Each row of a before or after table is a point. The points were changed in one or more steps. Then noise was added and the rows were shuffled. The steps act on how far a point lies along the listed directions, d1 being the first. What was done? A step turns or swaps two directions, mirrors them in a line or flattens them onto one, adds a multiple of one to another, or multiplies one. Angles are multiples of 10 degrees, from the lower direction toward the higher: turns from -170 to 170, lines from 10 to 170 but not 90. Use the fewest steps. Two steps may share a direction if one is a turn and the other turns, adds or multiplies; they go together, in the order done. Otherwise the lowest direction goes first.
In the rows, zero is written as 128.

Directions:
(1): [130 100 176]
(2): [ 72 127 129]
(3): [127 176 156]
Before (14 x 3)
[[ 40 149 147]
 [130  86  86]
 [114 130  70]
 [127 120 149]
 [133  89 200]
 [163 146  98]
 [ 77  61 140]
 [139 138  75]
 [123 128 163]
 [178 165 148]
 [142 171 179]
 [139  70 138]
 [ 94 134 139]
 [136 149 102]]
After (14 x 3)
[[138 156  80]
 [136 111 164]
 [133 139 117]
 [ 79 109 163]
 [124 116 147]
 [175 128 126]
 [110 154  86]
 [133  85 191]
 [121 110 150]
 [166 160  94]
 [134 145 104]
 [ 37 126 129]
 [ 93 124 133]
 [145 116 150]]
Steps: multiply d3 by 0

Directions:
(1): [139 180 119 169 108 163]
(2): [136  99  59 151 120 120]
(3): [197 128 143 144 141  99]
(4): [111 100 160 171  84 108]
(5): [110 114 138 172 188 141]
Before (13 x 6)
[[ 79 127 178 122 148 145]
 [200 129  89 182 183 113]
 [189 124 118 155 135 105]
 [137 105 153 207 150 108]
 [136 139 136 168  89  96]
 [ 82 196 172 164 127 179]
 [116 124 146  70 130 135]
 [ 84 101 177  95 103 115]
 [183 101 100 120 113 109]
 [110  74 131 172 128 101]
 [146 139  83  84 130 134]
 [162 179 142 141 176 180]
 [143 129  92  58 134 139]]
After (13 x 6)
[[144 112 153  83 201 134]
 [ 94 122 133 168 129 108]
 [ 88 102 204 127 181 111]
 [113 156 174 128  69 141]
 [103  74 136 107 114  87]
 [111  92 115 126  75 101]
 [152  97  71  95 176 102]
 [166 169 101 126 134 162]
 [153 136  86 146 119 152]
 [159 155  90 133 150 149]
 [148 166 149 116 113 154]
 [117 124 181  94 108 114]
 [141 124 101 127 145 128]]
Steps: turn d1 and d5 by 110 degrees; flatten d3 and d4 onto the line at 110 degrees

Directions:
(1): [172  89 147  87 165 142 106 134 171]
(2): [193 166 128 175 148 107 109 112 123]
(3): [110 185 133 118 172 172 122 170 125]
(4): [163 125 188 115 103 144 160 147  82]
(5): [125 145 142 131 141 160 182  66 158]
(6): [167 131  58  99 121 137 169 143 117]
Before (9 x 9)
[[110 124 133 130 139 138 115 132 130]
 [124 111 137 104 133 135 133 139 128]
 [130 138 146 114 134 143 127 130 125]
 [139 126  90 105 121 139 158 148 120]
 [140 129  93 108 129 135 148 135 129]
 [123 120 116 110 126 140 133 125 137]
 [127 119 127 122 128 121 121 137 128]
 [ 89 103 144 108 109 140 134 144 113]
 [126 122 139 126 118 139 129 121 128]]
After (9 x 9)
[[162 144 118 121 114 141 156 132 104]
 [191 141  42  86 115 145 196 154 101]
 [209 142   8  86 122 142 198 160 108]
 [121 130 180 146 132 135 113 130 111]
 [122 133 132 144 130 131 111 111 140]
 [137 147 114 146 132 116 129 125 117]
 [132 125 131 133 119 116 126 133 117]
 [159 138 156 166 143 110  94 117 125]
 [107 153 121 139 144 130 107 117 141]]
Steps: multiply d1 by -1; turn d2 and d4 by -160 degrees; multiply d4 by 2.5; add 0.5 times d5 to d3; multiply d6 by 3

Directions:
(1): [129 178 120 149 116  76  95 147 120  59 142 119]
(2): [133 145 130 124 179  80 142 142  60 173 128 119]
(3): [ 48 115 157 108 168 143  96 145 132 117 161 110]
Before (12 x 12)
[[ 95 108 112 118 121 144 115 142 152 100 145 121]
 [154 167  84 177  45 140 101 137 198   7 117 153]
 [207 150 112 147  99  97 148 128 105 128 104 133]
 [139  67 134 102 134 177 165 113 135 210  94 141]
 [112 170 138 134 108  94 102 150 140  54 135 120]
 [106 160 134 101 167 125 128 134 125 118 142 147]
 [159 152 110 141 152  85 156 126  84 149 109 131]
 [168 117 132 105 108 156 154 107 157 150 117 150]
 [148  99 122 116 127 154 162 128 132 179 109 133]
 [122  97 134 104 148 170 131 119 162 141 129 135]
 [ 98 136 127 125 156  99 117 149 108 126 126 110]
 [166 114  92 118 100 165 139 110 158 125 115 135]]
After (12 x 12)
[[174  73  95 124 107 224 188 104 164 191  79 167]
 [ 86 133 156  97 157 138 102 138 144 104 160 119]
 [ 88 105 117 100 147 159 109 143 145 118 147 108]
 [150 133  96 125 106 124 138 139 131 111 127 129]
 [ 68 136 145 113 154 117  96 155 132  99 158 106]
 [201 121 114 122  93 146 183 105 139 171  78 156]
 [109 150 125 129 150 108  94 150 142  66 144 127]
 [113  82 156 104 149 178 148 130 123 185 134 121]
 [155 134 109 132 119 101 146 125 122 131 101 125]
 [108 107 127 122 165 139 151 120 116 165 121 127]
 [ 39 146 157 113 164 101  58 174 128  61 166 101]
 [154 171 118 108 136 123 146 119 133 118 124 160]]
Steps: multiply d1 by 1.3; turn d1 and d3 by -130 degrees; multiply d2 by 0.4
